Each row of a before or after table is a point. The points were changed in one or more steps. Then noise was added and the rows were shuffled. The steps act on columns, c1 being the first. Write out the steps. A step turns or swaps two columns, mirrors them in a line or flattens them onto one, adds a multiple of one to another, or multiplies or shifts one. Angles are multiples of 10 degrees, from the lower column toward the higher: turns from -170 to 170, lines from 10 to 170 but not 90. Use the fewest steps. Two steps may share a column if one is a turn and the other turns, adds or multiplies; they go together, in the order done. Otherwise the lowest column goes first.

Before, 10 rows:
[[-49  15]
 [-37  -9]
 [  5 -54]
 [ -1   2]
 [ -6 -39]
 [-27 -15]
 [ 14 -11]
 [-39 -19]
 [ 18 -12]
 [-20  37]]
After, 10 rows:
[[ 18   3]
 [-17 -34]
 [ -5 -31]
 [-39   8]
 [ -3   3]
 [ 22   7]
 [ -9 -41]
 [ 26 -29]
 [-42 -29]
 [ 47 -32]]
Steps: turn c1 and c2 by 50 degrees

Before (10 x 4):
[[ -2  58 -11 -34]
 [ 12  43  21 -26]
 [-20 -31  -7 -39]
 [ 22  -4  35  10]
 [ 23 -25  31 -40]
 [-28  18  23  12]
 [-72  18  -2 -16]
 [ 37 -34   6  18]
 [-24  27 -12  42]
 [ 40 -19  33   0]]
After (10 x 4):
[[ 12   0 -26  21]
 [-23  -1  41 -13]
 [-72   1 -16  -3]
 [ 24   0 -40  31]
 [ -2   0 -33 -10]
 [ 40   0  -1  33]
 [ 38  -1  16   5]
 [ 23   0  10  35]
 [-29   0  12  23]
 [-20   0 -39  -6]]
Steps: multiply c2 by 0; swap c3 and c4

Before (10 x 9):
[[  6 -22 -18   2  54  23  21 -37  22]
 [ -7  -4  12  13   7  47 -17 -57  52]
 [ 22 -22 -33  -9  11  37 -27 -42  32]
 [ -5  -3  22  21 -11 -49  20  11 -11]
 [ 19  13  -8  -7  20  37  25  18  -9]
 [-16   9  42 -20   8 -61   7  30  10]
 [ 17  16 -11  27  36  22 -28  -4  17]
 [ 24 -32  22  10  27  43 -25 -30  19]
 [ 50  19   6  -5  27  -7  36  -9   8]
 [  7 -15  22  10   3 -39  34  31  42]]
After, 10 rows:
[[ 18  13  -4   4  -9  38 -26  17 -21]
 [ 25 -24 -31 -21 -39  -4 -26 -41  45]
 [ 46  18  10  -8  30  27 -15 -11   7]
 [  3 -22 -19  -8  13  30 -54 -36  38]
 [ 18  15  -9  13 -19 -11 -45  -4  29]
 [ -7  -2  12 -15 -44  10 -22 -56  84]
 [ 25 -28  22  -2 -34   1 -45 -30  39]
 [  6 -12  18 -16  49  12  16  26  24]
 [ -6  -5  22  26  45  -8  28  15  -7]
 [-18  11  40 -20  54 -27  11  33 -18]]
Steps: turn c4 and c9 by 30 degrees; add -0.5 times c8 to c9; turn c6 and c7 by -60 degrees; turn c5 and c7 by -70 degrees

Before (10 x 14):
[[-69   7   7   8  44   8  -8  -2 -26  17  19 -13 -38  51]
 [-52  31  22  18  18 -39   6  -1 -12  12   6  -3 -13 -11]
 [ 60  -9 -10  -1  -9 -13 -25   8  48  12 -29 -12 -30  25]
 [ 10   9  17 -23  48 -11 -13 -19   6 -43 -10   6  33  25]
 [-10  -1  -8   9 -16 -29  23 -18  53  -1  29  10 -26 -13]
 [ 22   8 -31 -27  12 -30   6  31  21   5  27   5 -25  -1]
 [-69  57 -25   1 -12 -48  28   2   4 -35  13 -25 -33  23]
 [ -4  37  -7   8 -31 -60   1 -28 -45  22   4  22  31  32]
 [-39  23  29 -50  18 -26 -26 -44  11   6  30  15 -29   6]
 [-41  67  -9 -15  -9 -35 -20  22   2   9  54  31  18  -6]]
After:
[[ -4 -13 -18  32 -47 -60  -1  -2 -45  28   5  12  31 -32]
 [ 61   4   0 -14   4 -16 -21   0  48  25 -26 -15 -28 -17]
 [-18  -5 -10  -7  -9 -30  23  -5  53 -13  29   4 -23   3]
 [ 22  10 -28  19  21 -31   4   5  20  -2  24 -10 -27  -6]
 [-53 -17  21  24  25 -42   5  -4 -16 -10   9  13 -13 -10]
 [-73  -6  13   3  54  13  -8  -1 -28  49  16  -5 -43 -27]
 [ 15  13   7  16  39 -12  -9  -1   5  29  -7  19  38  35]
 [-38  -5 -23  65 -15 -38 -21  -5   2  -8  54  18  17  -7]
 [-40  31  14  37  28 -22 -24   2   9   7  33  29 -30  -6]
 [-68 -11  -5  53  -1 -44  30   3   4  29  10 -37 -30  27]]
Steps: turn c2 and c4 by 110 degrees; multiply c2 by 0.7; turn c3 and c12 by 40 degrees; add -0.3 times c13 to c5; multiply c8 by 0; turn c10 and c14 by -100 degrees

Before:
[[  8  -6   3  74 -33  -4  30  11 -16  37  -1 -35 -28 -13 -48  -6  13  18
   -2  42]
 [-16  14  -3   1  13  55 -14   1 -24  31 -18  74 -31   6  21 -16  16  15
   13  23]
 [ -2   2 -30 -14  21  72 -13 -15  -1 -21 -21  26  -7 -23  -7 -19  15   0
  -52  44]
 [-16  -5 -18 -26  23  12 -19  20  -7   5 -21 -16  55 -21  16 -14  31   2
  -10  24]
 [  3   9  23 -12   4  23  77  -4 -17  24 -28  17 -25 -22  18 -13  -6 -40
   32  29]
 [ 15  46  -5   3  14  10 -12 -11 -11  28 -30 -34   1 -20   2  -2 -35   5
  -49  36]
 [-11  26 -20 -25   8  21 -13  -3 -31  22 -21  18 -30  -3 -18  21  35 -41
  -52  15]
 [-15  19  24  56  15  14 -22  76   8   7 -26 -41  -8   6 -17  -6  32 -11
   15  17]
 [ -2  56 -27   4 -95  12  -7   5  30  11  20 -33 -18 -25 -71 -19  38  15
   19  26]
 [-12  -1   4 -11  -3  82   8  -9 -23  34  -1  -8   5 -21  13  -8  18  15
   13  39]
 [  6  34  -3 -26  19  -5  62  11 -20  12   4 -40 -32 -26 -21   2   6  12
   35 -18]
 [ -6  -6 -26  -8 -16  10 -11 -12 -11  28 -12 -14 -24 -23 -60 -17  -3 -12
  -18 -67]
 [  0  -5 -21   1  15  68  -3 -15  22  35 -29  20 -25   4   0   1  22  11
   29  40]
 [ 65  17   5  -7   7   7 -11  25 -28  21 -18 -24  25 -10  21 -19   6 -29
   31  -5]]
After, 14 rows:
[[  8  -1   1  12 -33  -7  47  13 -18  38  -2   6 -29 -11   3   4  72  19
    3  90]
 [-12  -6 -26  -1 -18  10   1 -14 -10  26   2  19 -26 -17   2  17 -14 -11
   -7 -19]
 [-13  46  -3  37  17   6  15 -11 -11  27  25  36   0 -22   2  12  -9   0
  -13  85]
 [ 21   2  21   0   5  24  48  -2 -18  26  19 -66 -24 -22   1  24 -16 -39
   12  78]
 [-14  -4 -14 -38  27  13  -8  23  -9   7  11  26  53 -22  -2  20 -16   0
  -17  71]
 [-28   2 -29 -18  19  72 -25 -11  -1 -23  13 -13  -6 -24  -3  28 -11  -2
  -24  95]
 [ 16  -6 -19 -21  13  67 -16 -13  21  40  26 -13 -26   9   1   7   9  11
   15  92]
 [ 20  37  -2 -11  18  -5  75  11 -22  12  -2  -8 -33 -27   1  -2 -18   6
   18  32]
 [ 54  12   5  -9  10  11   9  23 -30  18  11  25  27  -8   0  23  -5 -31
   44  43]
 [  9  59 -24 -33 -93  14  15   4  31  12 -24  32 -19 -26   0  11  16   4
    3  76]
 [ -5  17  -3 -14  12  56 -60   4 -24  31  15 -48 -35   7  -3  19   4  11
   -1  71]
 [-32  17 -17 -39  11  23 -21  -6 -32  24  24  -7 -34  -3  -1 -12 -11 -50
  -25  68]
 [  6  17  22  -8  16  13   9  74  13  11  23  41 -13   7   0  19  60 -15
    0  66]
 [  0   0   4 -17  -5  81  12 -11 -25  35  -3   4   4 -21  -1   6  -2  15
   -4  90]]
Steps: flatten c1 and c19 onto the line at 40 degrees; turn c2 and c18 by -10 degrees; turn c4 and c17 by 70 degrees; mirror c7 and c12 in the line at 160 degrees; turn c11 and c16 by -160 degrees; multiply c15 by 0; shift c20 by 50
